Rows are points. To make a cloud, some directions were put in groups of two or more. Within a group, all points are equally far from the middle, so they leave a hole (a ring in 2 directions, a hollow ball in 3). The other directions are filled evenly. Then the cloud was stretched, turned, moved and blurred a little. Count the holes, and give their numbers of directions, smallest first.
In the rows, 128 means zero.

Cloud (21 x 3):
[[165 165 132]
 [119  95  79]
 [118 182 175]
 [111 140  88]
 [172 121 135]
 [162 153 155]
 [123 137 130]
 [123 134  91]
 [ 95 145 113]
 [163 148  92]
 [135 121 151]
 [136 133 170]
 [131  93 123]
 [155 113 113]
 [150 131  80]
 [147 172 145]
 [113 172 102]
 [116 179 147]
 [102 106 170]
 [117 178 109]
 [116 171  99]]
Holes: 0

Cloud:
[[175 156  98 115 148 103]
 [120 124  79 110 161 136]
 [141 159 172 139 143 109]
 [113 168 124 110 145  71]
 [118 171 159 106 164  78]
 [157 166 137 113 161  82]
 [107 202 135 120 153 146]
 [162 184 157 138 127 127]
 [104 162 108 128 130  88]
 [105 177  99 162 178 105]
 [154 144 171 124 160  91]
 [109 139 138 176 168 108]
 [ 76 146 106 133 150 106]
 [ 87 138 104 137 127 126]
 [147 144 109 144 102  72]
 [101 126 169 152 156  88]
 [109 113 115 114  88  89]
 [119 129  92 119  88 133]
 [ 81 149 110 105 152  92]
 [132 166 157 124  91 160]
 [159 126 136  73 115 139]
 [149 130 144  83 114 151]
 [ 79  89 135 120 143 117]
 [ 86 162 101 114 149 117]
 [122 107 142 131 187 163]
 [177 117 136  75 133 113]
 [167 102 153 133 142 115]
 [142 164  95 131 201 115]
 [120 143 159 106 114 154]
 [156 138  87 120 166 103]
 [152 180 142 129 178 114]
 [104  76 121 111 129 114]
 [ 74 125 126 140 144  98]
 [176 150 122 103 152 147]
 [140 138 178 118  87 101]
 [100 133 113 125 111  85]
 [ 92 132 105 136 118 136]
 [124 127  79 107 164 137]
 [151 141 143 150 185 163]
 [144 116 113 163 158 117]
 [172 128 128 167 120 136]
 [136 115 155 155 173 105]
 [ 86 126 126 141 127  98]
 [120 127 165 153 140  90]
 [156  84 115 136 136  99]
 [180 119 136 151 122 145]
 [124 194 141 119 148 112]
 [130 142 114 118 196  60]
 [138  76 132 129 155 118]
 [167 180 152 158 136 149]
 [153 104 101 150 141 136]
 [134 147  89 110 196 136]
 [112 153  94 122  99 123]]
Holes: 2 (2, 2)

Cloud:
[[119 152 134  82 122 106  79 123]
 [ 82 180 131 120 105 171 159 130]
 [ 84 192 111 102  97 129  97 120]
 [ 92 175 127 114 138 132 119 114]
 [102 114 150 122 182 149  97 148]
 [129 169 111 132 157  89 127 151]
 [ 68 165 183 115 131 126 151 152]
 [107 116 174 147 154 132 146 124]
 [ 77 159 151 103 127 105 148 130]
 [ 80 144 165 100 140 111 136 100]
 [ 93 121  79 144 150 146 116 151]
 [132  85 130 120 141 100 119 135]
 [116 175 135 106 123 154 147 165]
 [141 146  90 107  84 119 176  88]
 [120 134 155 109 127 147 188 154]
 [101 175  91 147  98 145 134 129]
 [123 134 188 140 125 165 186 150]
 [135 140 127  81 125 178 156 161]
 [118 167 134 141 157 151  84 149]
 [ 72 117 138 167  96 149  78 150]
 [ 93 154  97 160 124 170 159 166]
 [ 57 147 152 134  92 157 118 127]
 [118 160 180 114 136  99 102 178]
 [103 156 162 149 159 181 168 141]
 [152 147 107 139 123 110 129 180]
 [123 151 169  84 157 129 157 125]
 [105 109  92 135 114 112  92 123]
 [109 129 120 112 166 124 126 134]
 [140 179 105 105 138 109 159 169]
 [ 90 123 128 131 164 155 153 105]
 [149 158 106 117 116 105 181 133]
 [170 137 131 104 127 160  86 117]
 [ 85 162 109 141 104 186 141 171]
 [110 158 119  82 129 117 127  96]
 [111 178 129 144  97 124 111 132]
 [ 76 163 147 145 121 112 100 124]
 [137 130 159 165 136 116 140 160]
 [ 78 137 146 126  95 120 122 172]
 [158 180 107  96  85 131 103 145]
 [165 148 154 123 115 150  57 165]
 [ 97 206 136 122 106 146 110 102]
 [ 64 156 144  72 127 126 157 116]
 [132 112 112 132 108 118  73 142]
 [136 151 126 175 100  95  77 103]
 [142 126 153  85 108 157 151 183]
 [122 136 196 140 173 138  92 152]
 [120 184 100 122  82 138 115 142]
 [145 156 103 153 132 167  92 165]
 [137 165 174 103  87 132 145 110]
 [118 156 154 152  87 107 132 122]
 [ 97 122 120 119 169 119 122 118]
 [139 135 149 110 127 123 122 160]
 [128 197 155 140 125 147 160 163]
 [ 88 183 188  89 142 136 167 146]
 [110 128  95 141 164 156 168 131]
 [153 109 115  95 117 141 102 106]
 [ 97 145 110 127 138 134 195 125]
 [101 202 117 167  89 130 154 138]
 [114 101 130 139  90 108 111 157]
 [125 163 160 127 176 133 128 113]
 [ 84 131 173 126 155 164  75 139]
 [129 140  94 121 116  95 190 136]
 [105 153 156 143 151 128  77 134]
 [120 159 146 108 171 183 104 118]
 [ 79 127 120 132 101  90 147 101]
 [120 161 135 171 122 162 143 155]
 [118 170 140 100 109 174 126 175]
 [ 64 117 127  74 132 134 147 140]
 [109 170 192 100 163 116 135 101]
 [ 79 154 123 119 118 135 159 164]
 [125 118 177  88 138 104 135 150]
 [137 144 126  86 148 119  92 108]
 [ 91 166 116 151 132 105 102 112]
 [ 99 150 131 133 120 145 114 163]
 [100 127 135 121 122 104 105 101]
 [115 169  81 137 130 127 162 151]
 [101 152 135 168 120 164 141 140]]
Holes: 0

Cloud:
[[135 107  79 125 152 124 181 103 177]
 [127 113 137 149  95 154 112  69 135]
 [142 138 126 137 130 114 155 173 128]
 [139 126 143  28 140  93 120 103 109]
 [134  86 128  87 144 152 158  98 122]
 [154 112 146 186 121  96  96 126 124]
 [160 116 133 177 114 132 117 129  96]
 [159 116 124 168 104 112 127 113 111]
 [145  89 143  79 112 142 105  95 103]
 [103 110  84 145 147 116 146 144  96]
 [113  90 139 168 166 129 100 136 126]
 [129 128 135 109 186 102  97  94 125]
 [134 149 112  85  78 117 122 111 122]
 [ 79 105 112 165 137 154 133 140 138]
 [110 160 117 130 100 125  96 153 140]
 [126 150  96 120 117 130 165 112  83]
 [155  94 131 130 147 158 101 168 161]
 [113  88  96 104 119 106 108 123  77]
 [112  90 190 102 116 111 149 109 141]
 [143 149 140 121 142 111  89 116 168]
 [122 106 200 171 126 118 117 148  91]
 [122 161 148 140 108 103 182  82 125]
 [101 100 140 142 184 172 133 103 138]
 [132 142  68 144 113 123 176 162  85]
 [106 113 144  85 121 121 138 172 112]
 [ 61  83 120 117  62 113 111 129 121]
 [161 117 183 145 140 145 138 159  67]
 [ 95  85 163 168 146  74 102 123 124]
 [118 143 163 174 157 112  99 159 141]
 [155 126 173 102 109 110 159 163 163]
 [ 86 155 147 135 137 121 137 133 161]
 [ 77 130 132 182 113 130 169 132 133]
 [110  82 115  40 136 137 109 146  93]
 [119 141 200 152 123 123 178 165 132]
 [116 159 137  97 148 138 173 141 107]
 [118 123 149 141 121 115 164  83 143]
 [113  99 142  95 154  98  87 114 126]
 [144 110 179 143 117 115  91 130 127]
 [ 87 123 107 124 171 122 181 146 149]
 [128  91 103  70 106 122 108 124  99]
 [144 100 171  59 150 123 107 112  78]
 [166 139 158 124 110 119 141 145  92]
 [101 120 153 164 192 145 111 130 134]
 [111 150 153 176 157 119 144  81 101]
 [126 158 175 135 150 111  78  90 169]
 [113 141 105  61 149 130  92 114 115]
 [122 178 155 137 120  85 111 170 153]
 [136  71 137  73 161 141 133 111 109]
 [128  98 153 132  82 133  87 119  93]
 [114  98 125 155 171  83 136  87 151]
 [116 115 123 125 154 112 106 185 138]
 [100  93  99  70 147  84 113 121 114]
 [135  93 168 161 142 159 143 139 111]
 [137  92 120 125 112 147 108 176  64]
 [ 89 109 109 128 115 127 142  98 142]
 [145 124 167  66  99 127 130 150 120]
 [150 113 150 109 141 137 107 105 141]
 [156 180 145  91 107 126 130 128 128]
 [118 132 159 159  88 106 182 151  90]
 [ 99 102 167 129  82 117 177 102 139]
 [147 102 123 146 142 115 141 144 137]
 [128 134 104 174 156 115 105  90 129]
 [163  84  74 123 114 110  77 114  84]
 [160 107 113 146 157 143  94  97 153]
 [122 123 127 144 115 173  85 130 139]
 [144 117 168 166  93  74 133 132 141]
 [118  82 156  94 155  72 149 106 117]
 [138 124 170 171  92 118 168 137 121]
 [110  94 124 109 136  54 117  90 112]
 [133 125 155 118 114 106 119 175 169]
 [184 115 107 102 156 143 105 120  85]
 [151 126 147 178  97 161 135 151 143]
 [118 136 126 114 120 135 123 102 149]
 [188 122  75 103 151 126 169 127 128]
 [117 122 145 108 101  76 123 100 183]
 [126 155 120 154 170  68 132 163 130]
 [ 80 144 135 134 115 142  85 114 150]
 [153 155 124 161 108  93 132 118  69]
 [124 155 158 104 119 128  94  70 119]
 [129 135 116  74 162 139 132  96  86]
 [108 147  84 166 154  62 123 158 129]
 [175 159 109 115 125  69 127 129  86]
 [161 150 143 109 147  97 161 116 158]
 [109 104  87  51 153 139 118 148 103]
 [175  95 105 140 102 102 169 118 149]
 [142 138  78 166 154  77 121 115 146]
 [144 118 104 196 159 142 154 131 152]
 [136 128 138 160  91 124 113 120  96]
 [119 136 136 129 131 140 115  77 103]
 [138 138 114 168 163 118 101 105 121]]
Holes: 0

Cloud, 102 rows:
[[ 91 117 123 134 168 107 126 160  86]
 [134 127 122 173 139 161 139 111 140]
 [118 109 158 105 100  92  88 150 173]
 [145 102 102  94 119 126 112 110  92]
 [156 108 153 143 108 104 147 202 108]
 [155  89 138 171 141  99 106 159 100]
 [123 115 111 150 119 107 181 165 136]
 [118 105  54 100 104 150 156 165 101]
 [ 95  86  87 134 159 117 101 159 105]
 [107 119  77 135  96 114 100 118 117]
 [121 103 160 140 119 110  69 153 119]
 [ 95  95 140  99 101 158 140 140 122]
 [137 141  94 124 122 192 157 115 114]
 [169 139 111 119 110 186 134 132 122]
 [121 143 136  82 156 128 129 134 115]
 [145  84 165  93 100 125 115 136 147]
 [121 139 149 119 105 106 181 108 114]
 [157 104 105 150 123 109 157 219 135]
 [ 98  96 162 113 137 120  96 168 119]
 [145 123 149 180 166 139 136 147 126]
 [109 104  95  97 111 106  83 138  68]
 [ 97 101  77 129 134 117 119 169 163]
 [132 147  69 122 138 130 129 114 153]
 [140 144 136 133 151 180 117 187 165]
 [152 133  98  93 134 127 165 164 140]
 [130 147 162  89 123  95  82 140 170]
 [126 141 150 136 148 168 146 196 164]
 [105 107  56 153 130 139 121 186 146]
 [140 125 170 162 172 104 116 165 127]
 [115 159 122  86  90 107 126 165 132]
 [135 146 121  89  75 103 130 111 148]
 [119 129 166 155 168 129 161 138 115]
 [152 107  92 123 120  87 130 128  75]
 [110  75 113 110  92 152 145 158 121]
 [103 160 111 179 157 118 129 163 141]
 [135 150 139 115 112  74  81 172 144]
 [167  90 158 107 110 133 119 135 124]
 [124 148 146 142 158 103 150 121  79]
 [127 138 107  99 104 102  69 146 129]
 [127 144 155 179 171 111 117 151 147]
 [100 128 107  94 137 116  91 127 101]
 [ 90 108 160 109 121 110 130 180 128]
 [174 149 106 141 151 139 115 131 163]
 [165 148  99 119 131 144 138 155 201]
 [155 147 121 137 174 105 104 161 112]
 [135 111  81  92 130 160 138 180  80]
 [121 155 132 147 129  86  95 129  67]
 [139 138 102 141 137  61 126 147  81]
 [175 100  91 119 100 113 145 181 138]
 [113  90 110 143 121 157 112 128  77]
 [126 127  98 146 121 171 185 136 136]
 [108  78 118 122 131 161 111 209  96]
 [133  97 120 102 134 120  87 155 179]
 [101  86  87 101 102 155 154 151 111]
 [141 176 123 136 160 156 134 170 101]
 [134 143  71 123 119 188 143 141 115]
 [ 96 156 136 140 113 124  94 102 117]
 [ 87 118  64 128 104 139 109 159 139]
 [117 116  83  99  88  86  85 149  92]
 [148 133 160 156 110 138  85 177 111]
 [134 152 127 146 133 117 145 177  42]
 [129 102 128 133 112 144 187 127 127]
 [167 146  93 154 101 114  95 151 109]
 [122 158 129 173 153 160 166 148 160]
 [ 92 132 164 149 144 103 109 145  84]
 [111 141 156 125 118  78 138  91 114]
 [160 111 158 129 109  81 102 132 151]
 [152  90 156 101  98 104 109 130 156]
 [144 137 151 113 111 147  90 170  84]
 [179 133  96 171 113 134 126 197 123]
 [164 103 161 155 149 113 124 136 130]
 [179 119 116 153 139  98  99 148 118]
 [118 140 128 177 101 100 122 176 142]
 [ 83 117 121 147 157 125  86 170  90]
 [148 151 123 102  78 162 120 156 144]
 [138 123 130  97 152 113 115 193  98]
 [133 119 146 102  87 141 116 202 136]
 [130 101 129 129 162 136 104 134 175]
 [125 118 189 148 140  90 134 131 127]
 [136 104 112 126 114 161 173 155 186]
 [132  95 138 114 163 120 101 193 125]
 [162 123 113 123 113 107  90 114 106]
 [124 128 109 139 130 100 120 231 159]
 [133 131  82 130 165 118 117 128 102]
 [171 125  92 141 153 161 129 174  79]
 [114 171 143 154 160 121 129 139  75]
 [146 127  94 103 137 105 156 115 133]
 [100 183 115 137 157 117 134 118 165]
 [116 119  98  84 121 124 126  85 147]
 [120 120 117 100 122 184 150 102 105]
 [104 154 174 159 123 147 130 165 128]
 [ 92 144 129 157 118  71 106 144 121]
 [115  90 142 103  83 148 137 162 148]
 [134 159 115 119 162 175 147 142 106]
 [162  92 150 143 105 122 122 189  82]
 [107  91  95 132 150 101 100 188 151]
 [160 167 136 165 132 114 130 185 170]
 [101 136  94 150 159  74 120 158  96]
 [131  96 156 133 101 167 133 145 122]
 [139 166 165 121 124 158 102 178 129]
 [146 148  83 111  84 143 123 123 150]
 [131 107 117 155  77 135 115 205 118]]
Holes: 3 (2, 3, 3)

Cloud:
[[120 130 195 113 131  73 107 127 135]
 [134 191 152 100 126 129  99 132 124]
 [109 138 135  92 106  55  89 168 123]
 [131  98 143  75 167 142 129 147 112]
 [177 109 159 123 127 155 144 128 133]
 [181 139  92 116 139 112 150 122 127]
 [152 143 167 114  84  96  93 172 148]
 [156 130  97 115 140  99  89 107 142]
 [149 142 168 141 163 155 148 121 125]
 [ 99 131 138 110 128 148 174 138 139]
 [113 130 184 113 138 114 156 163 105]
 [139 124 100 105  91  84  89 155 150]
 [150 163 125  82 110 102 124 173 105]
 [140 150 134  64 156  88 153 149 133]
 [ 93  79 140 106 128  91 103 166 126]
 [133 126 164  91  71 105 139 151 116]
 [146 155 157  96 156  94 129 126  75]
 [183 146 141  79 147  98 142 151 124]
 [106 158 153  86 148 150 107 141 147]
 [103  94 141 164 116  91 101 170 142]
 [147 173 122 121 111  85 162 148  99]
 [140 109 140 127 126  66 107 140 172]
 [144 177 156 115  95  62 100 124 126]
 [132 131 148 132 128 101 124  88  82]
 [168 140 104 132 118  84 132 116 158]
 [107 178 170 120  98  96 102 144 121]
 [148 136 136 156  72  77 153 124 103]
 [156 150 167 172  82  83 129 135 128]
 [145 142 181  87 103  80 140 128 127]
 [118 191 124 145 154 125 107 128 103]
 [ 97 173 121 103 159 108 120 142 160]
 [119  83 121 157 112  77 150 164 120]
 [108 172 101 115 155 119 151 143  95]
 [121 162 170  90 162  68 108 140 150]
 [163  98 116 146 172 126 151 140 119]
 [148 178 156 125 125 125  91 157 104]
 [110 112 131  77 183  99 125 147 100]
 [129  84 177 142 140  96 142 148 108]
 [175 122 110 126 126  79 109 104 103]
 [104 152 164 103 159 143  93 148 110]
 [117 153 128 117 170 135 155 105  85]
 [107 193 143 105 172 118 107 122 124]
 [161 150 137 155  88  64 101 169 141]
 [173 115 128 126  99  79  70 130 126]
 [176  82 152 134 120 101 119 139 100]
 [123 115 121 141 132  69  94 188 113]
 [142 141 128 142 104  55 143 160  82]
 [102 172 163 122 168 113  95 118 104]
 [143 136 127  86  94  64 132 174 121]
 [134 126 150  97  98 152 113 169 140]
 [133 100 165 149  94 106 138 115  93]
 [122 182 172 137 152 117 145 116 129]
 [179 111 119 173 124 103  98 128 116]
 [147 154 125 153 167 137 167 117 140]
 [151  95 127 155 105 139 165 122 139]
 [150 136 125 126 130  73 127 145  65]
 [ 83 143 107 114 154 110  91 123  92]
 [123 178 148 161 122 110 140 123 145]
 [133 113 133 123 144 145 168 173 141]
 [108  98  85 139 157 111 121 152 107]
 [143  98 165 121  86  98 154 171 134]
 [ 77 135 153 143 135  89 116 132 156]
 [135  75 118 127  85 104 131 172 141]
 [148 155 150  89  99 100  93 177 141]
 [130 113 147 189 105 108 114 112 125]
 [139 106 129 149 109  81  77 178 105]
 [122 141 108 127 168  90  86 105 118]
 [135 171 108 143 146  91 111 174 126]
 [105 136 128 133 124  77 141 113  74]
 [104 109 151  88 154  83 110 179 107]
 [122 100 130 103 185  94 129 104 122]
 [111 151 166  83 135 115 105 168 154]
 [158 175 146 161 120  70 148 135 112]
 [158 126 139  76 117  85 125 106 145]
 [122 143 150 121  94  71  67 144  94]
 [ 95 121 148 179 116 100 116 176 117]
 [115 154 158 103 164  64 133 109  96]
 [153 118 142  90 115 123  74 124 146]
 [125 125 186 131 103  98 159 130 128]
 [ 85  87 120 163 113 100 128 162 125]
 [ 82 123 119 158 166 104 101 123 127]
 [109 127  96 132 164 154 157 153 127]
 [116 107 157 132 182 134  95 134 138]
 [173 127 139 104 160 125 115 143 172]
 [120 195 157 131 114  82 102 137 110]
 [147 132 141 187 104  74 124 115 103]
 [145 107 142 117  67  92  84 173 141]
 [134 144 146 137  68  90  77 119 110]
 [130 121 112 119 162 129 118 100 168]
 [148 167 153  90 183  75 118 123 108]
 [150  93  97 138 117 126  88 165 123]
 [135 149 106 158 114 158 125 159 125]
 [138 119  86 126  93 105 116 127  81]
 [103  73 128 146 140  93 151 146 122]
 [124 162 141  99 202 127 125  98 131]
 [ 99 184 108 105 126 115 133 145 118]
 [125 160 120 150 121  92 154 168  87]
 [ 88 118 113  91 165 162 132 127 121]
 [176 172 129 123  96 108 127 102 126]]
Holes: 3 (2, 3, 4)

Cloud:
[[120 142 135 153 154 168 157 116 117]
 [160 194 152 128 135 131 116 111 144]
 [162 142 154 162 147 127 129  85 139]
 [142 161 182 111 140 157 144 125 172]
 [174 178 129 140 106 114 154  63 108]
 [130 123 143 120  72  93 103 110 105]
 [125 181  94 134 146 122 146 125  90]
 [ 74 121 166 158 131 123 104 115  96]
 [ 97 160 156 131 106 173 144 151 131]
 [137 115 172 152 128 108 139 120 110]
 [168 197 103 109 114 101 135  95 103]
 [156 126 125 202 142 123  81 113 136]
 [ 87 127 145  57 113 134 127 132 113]
 [100 144 125 115 129 115 118 166  55]
 [122 146 144 176 109  82  86 122 136]
 [169 142  97 140  72 114 146  83  96]
 [ 88 132 128 141 158 133 135 112 148]
 [180 145  98 155 108  91 135 142 134]
 [113 121 137 144 134 155 149 156  95]
 [ 95 136 175 156 132 109 104 157  98]
 [121 107 135  97 110 100 111 109  72]
 [104 142 100 119 114 142 162 140 132]
 [134 155  95  87 162 102 108 131  73]
 [158 145 113 156 113 114  77 165  95]
 [133 159  89 150 150 145 109 120  98]
 [128 127 142  93 124 110 166 146  71]
 [162 164 115  90 170 127 149 133 157]
 [153 138 128  91 142  87 109 154  77]
 [151 146 108 148 137 143  98 174 100]
 [119 125 136 116 134 197 131 134 170]
 [109 109  89 127  90 104 137 115 112]
 [126 124 119 170 161 146  75 152 167]
 [120 146  84 128 135  98 112 157  61]
 [134 131 101 106  95 159 158 123 135]
 [119  97 160 126 117 152  83 140 116]
 [139 104  83 110 144 113  96 137 129]
 [142 148 149 145  88 185 139 101 131]
 [ 87 100 149  75 156 158 126 161 105]
 [105 118 126  75  95 144 161 142 128]
 [145 173 121 207 118 104  96 133 105]
 [113 152 119 171 131 163  98 101 160]
 [191 153  86 157 131  90  93 108  93]
 [111 162 161 175 142 158 126  85 122]
 [157 140 122 163  75 144 129  81 168]
 [102 109 125 109 151 156 137 109 117]
 [138 140 102 144 112 166 142 144 123]
 [158 192 134 172  92 123 114  79 148]
 [122 188 136 154 138 141 144 154 126]
 [126 172 118 192 103 156 116  93 152]
 [ 88 164 149 157 128 131 110 145 165]
 [124 127 152 175 103 151 129 164 145]
 [104 130 152 151 107 144 110 126  61]
 [166 108 122 143 111 123 109 165 126]
 [149 157 144 129 155 142 139 139 197]
 [ 84 129 134  71 152 110 127 164 119]
 [137 171 133 129 177 121 136 133 169]
 [ 93 114 136 113 134 175 109 167 166]
 [ 78 126 154  74 109 159 133 109 114]
 [184 150 121 113 108 133 165 127 124]
 [177 171 123 155 121 111  84 130  89]
 [ 94 175 145 185  89 127 111 110 138]
 [131 168 113 142 104  62 130 128  85]
 [111 150  97 134  68 115  96 120  92]
 [129 146 122 128 124  77 128 102  50]
 [127 154 158 151 161 184 159 139 145]
 [175 118  96 120 131 110 141 119  90]
 [141 114 136  97 121 123 111 108  74]
 [134 168 173 158 140 139 144  73 137]
 [ 80 146 139 113 140 103 118 109 111]
 [155 140 149 107 145 161  99 143 113]
 [126 145 149 211  88 111  91 111  95]
 [130 157 170 105 100 127 147 125 156]
 [131 179  96 115 149 123 166 135 106]
 [ 76 115 134 112  94 127  89 156  93]
 [144 134 144  81 150 141 167 103 107]
 [157 183 136  78 156 126 147 133 136]
 [101 120 169 162  99 138  92 164 122]
 [116 155 124 109 107 166 141 157 109]
 [136 176 124 165 171 144 127 153 123]
 [107 130 108  98 120  70 105 148  70]
 [ 69 128 148 179 107 121  94 112 129]
 [147 131 174 123 172 140 144 139 148]
 [ 93 150 138 140  90  80 133 117  69]
 [139 191 114 159 132 108 162  92 114]
 [ 97 154 110  85 116 128 108 116 114]
 [108 129 106 164 164 119  93 155 100]
 [129 141 135 129 135  72 108 160 116]
 [124 153 149 143  83 161 117 148 130]
 [144 184 129 197 116 115 100 129 101]
 [ 91 131 154  79 161 186 152 145 131]
 [154 136  96  89 163 131 100 149 142]
 [141 148 137 121 111 113 167 145 157]
 [ 83 141 185 144 145 153  92 140 138]
 [118 134 124  76 155  96 124 166  63]
 [132 132 171 145 141 108 113 168 120]
 [118 114 169 108 124 112 137 102 125]
 [147 154 108 131 108 109 164  97 160]
 [169 107  87 121 143 109  98 164 110]
 [141 152 122 189  78 118  94  90 164]
 [133 140 120 113 114 110 143  92  48]
 [154 107 108 123 104 134 134 126  81]
 [122 122 179 169  94 109  96 123 124]
 [103 130 108 142 110 165 130 142 162]
 [ 79  98 174 154 133 155 113 126 113]
 [104 108 134 114  91 117 149 120  61]
 [164 149  92 163 119 108  68 127  79]
 [ 91 111 180 173 139 155 119 109 153]
 [ 84 108 158 178  71 157 115 108 141]]
Holes: 3 (3, 3, 3)
